Every row gives one point. Two turns around zero, p and q, are shown by what they do to some points. Where does a point land after both, in the order given? Backwards means that the second turn is done in reverse. Each puzzle has new turns, and all numbers are rounded.

Turn p:
[0.38, -0.30] -> [-0.33, -0.36]
[0.37, 0.08] -> [0.05, -0.38]
[-0.44, 0.01] -> [0.04, 0.44]
[-0.31, 0.21] -> [0.23, 0.29]
Turn q:
[-0.14, -0.13] -> [-0.18, 0.06]
[0.41, -0.29] -> [-0.05, -0.50]
[-0.27, 0.42] -> [0.23, 0.44]
Where do these land?
q, then p: [0.38, -0.39] -> [-0.51, 0.19]
q, then p: [-0.21, 0.00] -> [0.19, 0.09]
p, then q: [-0.18, 0.40] -> [0.33, -0.28]

Turn p:
[0.16, 0.17, 0.37] -> [-0.06, -0.31, 0.30]
[-0.02, 0.07, -0.13] -> [-0.10, 0.11, -0.04]
[0.15, -0.35, -0.41] -> [0.29, 0.47, -0.07]
[-0.16, -0.15, 0.09] -> [0.12, -0.12, -0.16]
[0.36, 0.19, -0.51] -> [-0.20, 0.57, 0.24]
[-0.49, 0.07, 0.58] -> [-0.07, -0.71, -0.27]
Turn q:
[-0.75, -0.09, -0.23] -> [-0.55, -0.01, 0.57]
[-0.09, 0.10, 0.48] -> [0.38, -0.18, 0.27]
[0.36, -0.39, -0.34] -> [-0.28, -0.11, -0.55]
[0.00, 0.23, 0.02] -> [0.12, 0.18, 0.08]
[0.22, 0.01, -0.23] -> [-0.08, 0.15, -0.27]
[0.25, 0.15, 0.30] -> [0.41, -0.02, -0.08]
Where do these land?
p, then q: [0.07, 0.13, -0.84] -> [0.14, 0.72, 0.44]
q, then p: [0.03, 0.46, 0.26] -> [-0.10, -0.08, 0.51]
q, then p backwards: [0.17, -0.14, 0.20] -> [-0.15, -0.17, 0.19]
q, then p: [-0.11, -0.33, 0.09] -> [0.30, -0.03, -0.20]
p, then q: [-0.15, -0.12, 0.28] -> [-0.15, -0.19, -0.24]

Turn p:
[-0.31, -0.20, -0.15, 0.00] -> [0.15, -0.18, -0.30, 0.12]
[0.00, 0.15, 0.66, 0.45] -> [0.30, 0.09, 0.67, 0.34]
[0.42, -0.10, -0.49, -0.15] -> [-0.15, 0.26, -0.32, -0.51]
[-0.13, -0.16, 0.11, -0.53] -> [-0.21, -0.52, -0.04, -0.15]
[0.02, 0.30, -0.13, 0.24] -> [-0.07, 0.35, -0.01, 0.19]
Turn q:
[0.06, -0.06, 0.42, 0.46] -> [-0.29, 0.05, -0.11, 0.54]
[-0.27, 0.20, 0.16, -0.14] -> [-0.25, 0.21, -0.08, -0.22]
[0.22, -0.30, -0.44, 0.03] -> [0.44, -0.38, 0.05, 0.02]
[0.01, -0.33, -0.27, -0.24] -> [0.16, -0.38, 0.13, -0.23]
[-0.03, 0.63, 0.44, -0.43] -> [-0.32, 0.72, 0.28, -0.28]
[0.01, -0.14, -0.31, 0.33] -> [0.27, -0.21, -0.27, 0.17]
Where do these land?
p, then q: [0.40, -0.10, -0.16, -0.25] -> [-0.08, 0.03, 0.17, -0.47]
p, then q: [0.00, 0.26, 0.27, 0.74] -> [-0.02, 0.59, 0.01, 0.59]
p, then q: [0.05, -0.33, -0.05, 0.06] -> [0.19, -0.06, 0.28, -0.03]
q, then p backwards: [0.06, -0.17, 0.12, -0.29] -> [0.16, 0.04, 0.27, -0.18]
q, then p: [-0.14, -0.25, 0.20, -0.39] -> [0.03, -0.51, 0.03, 0.10]
p, then q: [-0.38, 0.60, -0.38, 0.13] -> [0.19, 0.19, -0.77, 0.10]

Turn p:
[0.07, 0.30, -0.34, 0.26, -0.26, -0.03] -> [-0.09, -0.12, -0.21, 0.30, 0.42, -0.09]
[-0.25, 0.18, 0.11, 0.37, 0.04, -0.37] -> [0.16, 0.07, -0.05, -0.18, 0.46, 0.32]
[0.38, 0.05, 0.31, -0.50, 0.42, 0.32] -> [0.04, 0.34, 0.21, 0.29, -0.72, 0.08]
[0.43, -0.24, 0.38, -0.19, 0.01, 0.24] -> [0.13, -0.17, 0.39, 0.18, -0.50, 0.03]
[-0.26, -0.01, -0.31, 0.09, -0.31, -0.54] -> [-0.33, -0.04, 0.04, -0.28, 0.61, -0.07]
[-0.03, -0.30, -0.35, 0.01, 0.23, 0.06] -> [0.12, 0.14, -0.05, -0.16, -0.02, -0.46]
[0.13, -0.40, 0.44, -0.09, 0.37, 0.45] -> [0.44, -0.03, 0.14, -0.11, -0.70, 0.00]
[-0.47, 0.41, -0.24, 0.05, -0.51, -0.13] -> [-0.48, -0.20, -0.46, -0.05, 0.46, 0.19]
Turn q:
[-0.23, -0.06, 0.51, -0.02, 0.22, 0.11] -> [-0.35, -0.09, -0.03, -0.44, 0.06, 0.21]
[-0.27, -0.13, 0.00, 0.16, 0.10, 0.23] -> [-0.36, 0.02, 0.01, 0.10, 0.15, 0.12]
[-0.29, -0.07, -0.37, -0.61, 0.35, -0.22] -> [-0.25, 0.30, -0.48, -0.01, -0.33, -0.53]
[-0.30, -0.24, 0.08, 0.34, 0.27, -0.21] -> [-0.23, -0.17, -0.39, 0.01, 0.38, 0.11]
[-0.37, 0.18, 0.11, 0.32, 0.04, 0.00] -> [-0.21, -0.07, 0.08, -0.09, 0.46, -0.06]
[0.74, 0.04, -0.20, -0.57, 0.12, 0.26] -> [0.40, 0.54, 0.06, 0.01, -0.72, 0.15]
[0.13, -0.01, -0.05, 0.07, -0.77, -0.09] -> [0.30, -0.50, 0.42, 0.27, -0.12, -0.14]
[0.59, 0.28, -0.08, 0.30, -0.34, -0.09] -> [0.71, -0.03, 0.31, 0.14, 0.10, 0.13]
Where do these land?
p, then q: [0.12, -0.19, 0.25, -0.46, -0.37, -0.19] -> [-0.50, -0.42, 0.14, -0.23, -0.06, 0.01]
p, then q: [0.18, -0.02, 0.07, 1.02, -0.03, -0.10] -> [0.36, 0.39, -0.46, 0.02, -0.18, 0.75]
q, then p backwards: [0.09, -0.12, -0.39, -0.15, 0.24, 0.17] -> [0.09, 0.32, -0.11, -0.23, 0.28, 0.16]
p, then q: [0.23, -0.17, 0.15, -0.28, 0.14, -0.12] -> [0.02, -0.24, 0.25, -0.30, 0.02, -0.01]
p, then q: [-0.53, 0.74, 0.15, -0.37, 0.24, 0.33] -> [-0.18, 0.41, 0.61, 0.61, 0.18, -0.42]
q, then p backwards: [0.05, -0.09, -0.39, -0.37, 0.04, -0.29] -> [0.05, -0.03, -0.29, -0.06, 0.23, 0.49]
p, then q: [0.12, 0.02, 0.03, -0.01, -0.26, 0.14] -> [-0.12, -0.20, -0.08, 0.16, 0.06, 0.13]
p, then q: [-0.27, -0.17, 0.14, 0.63, 0.00, 0.08] -> [0.21, 0.29, -0.26, 0.17, -0.48, 0.27]
